Each row is a point. Each copy is the shape, with its points in the same order, turned, moved and blurred by noise. Say if it was mirrored as well.
(in the rows, 128 means zero)

Shape (7 x 2):
[[153 101]
 [ 84 146]
 [138  29]
 [174 160]
 [ 87 140]
 [139 160]
 [162 134]]
Copy 1 (7 x 2):
[[116 175]
 [113  85]
 [ 53 211]
 [180 154]
 [115  96]
 [145 124]
 [153 162]]
Copy 1 is: mirrored
Copy 2 (7 x 2):
[[112 132]
 [196 133]
 [ 87  63]
 [129 193]
 [188 130]
 [157 176]
 [125 166]]
Copy 2 is: mirrored
Copy 3 (7 x 2):
[[105  82]
 [ 85 159]
 [ 48  37]
 [163 120]
 [ 88 159]
 [138 138]
 [141 101]]
Copy 3 is: only turned
Copy 4:
[[ 95 126]
 [175 107]
 [ 51  64]
 [122 180]
 [164 104]
 [148 155]
 [112 154]]
Copy 4 is: mirrored

Shape, 7 rows:
[[148 168 141 128]
 [150 132 140  95]
 [ 47  46 122 168]
 [102  66 100 175]
 [146 133 167 109]
 [ 99 120 142 178]
 [171 120 170 126]]
Copy 1:
[[105 158 111 132]
 [134 147 125  94]
 [126   7  63 102]
 [148  60  44 111]
 [102 144 120  89]
 [ 93  87  69 127]
 [106 158  90  73]]
Copy 1 is: mirrored
Copy 2:
[[152 150 169 111]
 [108 147 141  97]
 [101  57  80 208]
 [125  96  80 176]
 [135 123 153  85]
 [151  90 138 162]
 [153 116 128  72]]
Copy 2 is: only turned
Copy 3 (7 x 4):
[[123 101 136 170]
 [126  78 112 134]
 [206 199 139  86]
 [189 178  93 114]
 [153  71 128 147]
 [171 159 148 145]
 [162  82 122 173]]
Copy 3 is: mirrored
Copy 4, 7 rows:
[[137 165 136 152]
 [151 128 157 131]
 [ 48  36  96 121]
 [ 92  65  79 110]
 [145 122 155 165]
 [ 87 115  93 160]
 [168 111 138 173]]
Copy 4 is: only turned

Shape:
[[204 106 118  96 135 103 116  52]
 [108  84 105 140 144 127  88  73]
 [124 182 171 166 114 107 124 105]
 [138 161  48 162  88  87  85 174]
 [ 90 136  51  81  67 137 186  71]
 [178  86 144  97 109 145 146 133]
 [137  93  75  91  84 137  87 144]
 [150  97 158 119 166  33  59 167]
 [174 116 165  95 119 111 181 152]
 [112 189 158  75 175 104 128 166]
 [103 189 114 129 183  82 176 139]]
Copy 1:
[[198  72 137 177 142 134 193  74]
 [ 99  58 102 160 111 139 162  90]
 [151 118 129 120 142 159  72  97]
 [126 157  38 166 137  72 102  47]
 [113 181 120  95  89 132 222  66]
 [187 119 126 178  86 111 162 143]
 [125 122  99 176  87  54 167  88]
 [180  32  50 145 160  65  99 133]
 [214 141 111 142 112 122 145 163]
 [146 133 119 106 195  89 116 172]
 [138 152  69  98 200 156 132 140]]
Copy 1 is: mirrored
Copy 2:
[[ 96 153 126  85  77  58  87 171]
 [ 76  97 111 145  98  79 133 116]
 [ 80 178 175 142 161 138 122 132]
 [176 184  73 198 131 129 131 127]
 [ 71 177  49  84  70 159 190 127]
 [136 133 162  98  46 137 113 150]
 [148 144  92 148  47 120 125  97]
 [183 143 197 165 118  28 136 121]
 [152 160 188  83  80 146 143 167]
 [164 159 178  75 166 122 159  83]
 [141 150 136  91 194 128 190 145]]
Copy 2 is: mirrored
Copy 3:
[[201 131 226 125 115 151 144  72]
 [167  86 145 102 122 111 102  51]
 [144 187 115 133 177 119 134  88]
 [210 138 113  81 138  93 109 191]
 [184  94  78 107  70 189 197 100]
 [134  93 191 159 136 157 156 130]
 [165  83 148 101 100 162 102 155]
 [114 142 229  53 155  72 109 131]
 [117 130 186 149 153 144 197 137]
 [ 76 193 151 118  88  88 159 133]
 [125 174 116 118 107  55 202 113]]
Copy 3 is: mirrored

Shape, 14 rows:
[[123 133 149 124 138 135 116  83 111]
 [192 136 119 105  75 180 108 107 176]
 [140 133 114  82  91 115 177 128 122]
 [162 124 100 108 159 158 183 133 117]
 [126 174 165 101 133 127 152 156 123]
 [ 75 136 238 107 134 160 129 160 142]
 [143  60 121 135 139 145 105 130  74]
 [107 135 122 148 138 108 117 146 101]
 [ 95 112 214 144 110 143 164 129 168]
 [146 166 132 102 177  71 146 156 175]
 [ 55  76 100 133 134 127 110 109  92]
 [175  83 143 107 166  96 100  90 158]
 [171 162 121  79 147 135 122 134 182]
 [ 47 134 230 105 104 149 144 159 131]]
Copy 1:
[[104 106 130 129 144 166 142 101 144]
 [143 110 122  95 112 153 180 202 132]
 [ 96 155 109 142 128 116 158 126  77]
 [ 77 195 157 134 113 143 157 143 125]
 [ 57 136  97  95 164 142 152 112 125]
 [ 16  86  51  74 119 170 136  96 142]
 [ 90 130 166 132 117 218  82 136 103]
 [ 89 135 129 110 157 140  74 110 126]
 [ 64 102  41 128  94 152 136 123 159]
 [ 44 126 138 121 169  69 131 147 146]
 [112 122 143 119  90 161  58  73 110]
 [ 73  69 166 169 131 140 131 169 145]
 [ 83 118 154  91 140  92 179 176 135]
 [ 32  94  28  85 112 154 125  74 120]]
Copy 1 is: mirrored
Copy 2:
[[128 116 107 192 116 135 116 120 156]
 [143 135  32 110 119 171 154 171 180]
 [151  82 121  98  95 120 157 140 124]
 [132 130  96 105 139  94 116 105 118]
 [182 113 158 138 149 122 119 142 151]
 [156  85 168 169 173 120  74 158 226]
 [ 65 102  76 170 139  86 118 148 108]
 [ 99 143 153 170 128 119 140 141 125]
 [136  89 140 154 144  96 129 135 249]
 [180 178 167 118  80  85 116 159 143]
 [ 37 108 150 160 102 134 118 118 128]
 [132 145  74 171  52  78 107 165 165]
 [172 160 101 110  89 135 105 167 153]
 [141  53 194 158 167 132 107 158 224]]
Copy 2 is: only turned
Copy 3, 14 rows:
[[112 110 115 119 107  94 150 100 130]
 [132 200 128  91 104 127 106  81 191]
 [159 166 120 124  77  78 122 171 146]
 [152 176 112 118 113 119 192 166 147]
 [123 112 142 100 121 104 132 181 160]
 [ 88  52 190  98  65 130 139 152 175]
 [133 123  86 188  95 134 174 103 172]
 [134 103 111 166 126 127 132 148 124]
 [126 101 217 126  69 112 148 127 154]
 [ 69 164 156 137 140  97 124 202 121]
 [128 100  83 178  54 148 144 110  91]
 [ 53 180 128 166 109  77 158 101 152]
 [ 82 195 128  90 124 114 119 158 161]
 [118  40 187 100  48 124 117 153 160]]
Copy 3 is: only turned

Shape:
[[114 137 154 121 139 106 118 134 119 110 156 108]
 [115 143 140 131 139 135 146  84 130 112 148 144]
 [122 136   7 110 135 126 112 123 155 103 113 112]
 [116 126 153 139 138 139 109 102 217 118 102 108]
 [106 112 154 140 146 129 142  83 112 139 112 110]
 [175 139 130  88 149  97 134 133 115 109 107 106]
 [122 115 122 134 141 139 124 135 128 109 110 116]
 [115 140 138 121 148  64 129 137 133 111 151 142]
 [141 143 126 131 109 125 133 137 133 109 112 135]
 [129 101 152 126 120 121 117 103 115 118 155 110]
 [109  77  98 142 118 121 139 120 119 139 104 169]
 [130 107 154 124 158 134 141 122 117 123 143 121]
 [126 115 103 149 132 143 118 128 117 156 104 120]
 [140 131 104 146 129 111 128  91 143 123 131 124]
 [116 130 133  79 148 131 140 132 118 144 140 134]
 [111 134 145 130 126 123 101 119 133 113 104 140]
 [191 141 152 113 153 123 105 123 119 106 107 139]]
Copy 1, 17 rows:
[[109 111 134 127 129 149 131 113 111  89 135 123]
 [116 111 136 115 118 115 157 103 160 118 129 143]
 [125 108  90  64 128 106 102 146  94 165  49 172]
 [ 90  92 173 132 100 144 128 129 139 184 102  96]
 [ 99 102 110 141 147 150 157 114 177 122 114 118]
 [140  77  90 142 138 141 151 107  79 137 132 138]
 [131 100 115 135 128 132 124 126 131 122  91 113]
 [121  75 148 111 140 149 119 121 111  94 147 158]
 [136  99 126 150 117 113 134 143 117 126 115 142]
 [111 132 140 147 147 150 154 101 127 104 108 133]
 [143  98 128 147 176 115 110 134 173 126  79 161]
 [134 112 122 138 138 148 133  88 144 111 124 115]
 [138 124 101 134 155 138 123 155 151 140  96 123]
 [125 111 132 113 128 143 153 134 136 145 103 162]
 [117 113 105 127 158 112 110  93 125 126 145 127]
 [114  90 146 136 142 114 141 145 131 121 112 112]
 [169  85 126 142 140 128 176 118  96 140 134 111]]
Copy 1 is: mirrored
Copy 2, 17 rows:
[[140 141 152 140 119 121 136 166 136 133 137 116]
 [122  90 132 148 102 129 105 134 125 125 142 105]
 [191 132 172 117 172 164  51  91 105 103 134 155]
 [140 121 110 189 117 169 136 119 155  89 158 172]
 [131  85 107 143 143 120 140 141 148 113 116 104]
 [159 142 154 103 128  83 115 117 173 117 154 132]
 [149 124 136 122 140 153 128 121 152 127 134 125]
 [164 165 139 153 102 105 115 144 123 132 138  99]
 [130 137 153 134 124 132 125  92 139 131 140 122]
 [120 117 135 146 138 114 122 159 144 154 122 131]
 [139 131  94 131 146 144  97  87 132 146  84 106]
 [142 108 119 119 111 126 131 152 153 142 124 122]
 [139 121 116 108 162 143 135 105 119 117 112 134]
 [147 108 129 151 143 118 106 112 111 130 147 136]
 [135 133 138 103  98 120 105 146 142 104 101 123]
 [114 146 124 144 136 143 125 121 142 110 141 110]
 [119 142 123  98 122 100 123 116 162 129 186 136]]
Copy 2 is: mirrored
